Every row gives one point. The window is the flat piece filled in between its corners: a triangle in 3 columns, a solid with four corners in 4, and so on. A path goes straight from each point to the next, and from the last back to the first. List the points from which the path goes on through the window.

Window:
[[ -2   1  12   4]
 [ 45 -13  64  -4]
 [  1  75 -42  16]
 [ 23 -24 -45  21]]
Path:
(1): [-5  5 20 41]
(2): [ 6 33 19 55]
(3): [ 14  37   7 -19]
(4): [  9  25 -69 -19]
(5): [ -4  16 -50  74]
(6): [12 10 25 27]
(7): [ 20   5  12 -19]
(8): [ 38 -28  15 -15]
(9): [ 30 -19  40  44]
(10): [15 31 13 48]
(11): [ 27  20  -8 -30]
(12): [ 11   9  -2 -31]
(13): [-11  -6  26  56]
(14): [  3  -1 -16  33]
(15): [ 10 -11 -39 -37]
(16): [  6   0   2 -24]
Through the window after points: 6, 10, 12, 16

Window:
[[-32 -51  41 -27   8  -9 -95 -13]
 [ 32 -26  -2   6  36   1  31   4]
 [ 59   3   6 -13  11 -16  13  -1]
 [-33 -12  -7  -3 -10 -10   9  -8]
 [-61   5  81  -6  30  -2   8   5]
 [-18  -5   4   2 -13  38   6   3]
 [ 42 -28  20   6 -12 -10  39   0]
 [ -2 -35  13 -71  29   3  39  18]]
Path:
(1): [ -7  -2  19  -9  11   4  36 -17]
(2): [-9 -1 18 -1  1 -3 32 24]
(3): [-21 -16  28 -18   0  -5 -27  41]
(4): [-14 -40  27 -33   1  15 -13 -56]
(5): [ 10 -10  19 -21   9   5  17 -47]
(6): [ 20  -8   8  -6   5 -16   3  18]
(7): [ 29  -7   3  -6   2 -18   9  31]
(8): [ 29  -6  12 -12   8  -6  14 -17]
(9): [-12  -9  12 -11  -3  40  14 -45]
(10): [-14  -8   6   2  -8  21   2  29]
(11): [-12 -23  19   1  -5 -13 -37  33]
(12): [-15 -28  31  -7   9   4 -23 -48]
Through the window after points: 5, 7, 9

Window (9 x 9):
[[ -2   5  23 -19   2 -34   5 -17  -4]
 [ 22  15 -12 -33  -8  -9  -4   0 -18]
 [ -8   9  -7  35  39  59 -31 -36 -15]
 [ -6  12  31  22  22  58 -20   9  -7]
 [-27  27  -3  38   1  63   0 -23 -18]
 [ 20 -25 -11 -28 -15 -16  23 -12  18]
 [ 12  14   7  69   5 -32 -12  41  16]
 [-15 -18  -9  -7 -21 -17 -21   5   0]
 [-29   0 -14  95  45 -34   8  83   7]]
Path:
(1): [-18  19  -5   2   3  29   2 -10  22]
(2): [-17  15  -7  39  16 -13  -2  23  27]
(3): [ -5 -11   9  54  11  -5   3  17  -3]
(4): [-13  -6  -3  55  23  10   9  31 -34]
(5): [-29  32   1  48  21   8 -18  24  50]
(6): [-10   8 -10 -18  13   6 -15 -14  27]
(7): [ 14 -18  -1   7  -5   4  12  -6  -6]
(8): [  5  -8   2  20   0  12  -1 -13 -21]
(9): [-13  14 -11   7  11  25   0  -9  18]
(10): [-21  27  -1  17  20   1 -22  16  24]
(11): [ -4  -2  11  38  13   9  -6  15 -21]
(12): [ -7 -16  -3  15  -5 -10  -9   9 -17]
(13): [-20  29 -11   2   9  -6 -16  20  44]
(14): [-25  23   4  13  21   1 -19  12  37]
(15): [ -1 -23  16  51  -1  19   3   5 -39]
(16): [  4 -10  -2  27  -7  19   8 -15 -32]
Through the window after points: 4, 6, 8, 12, 16
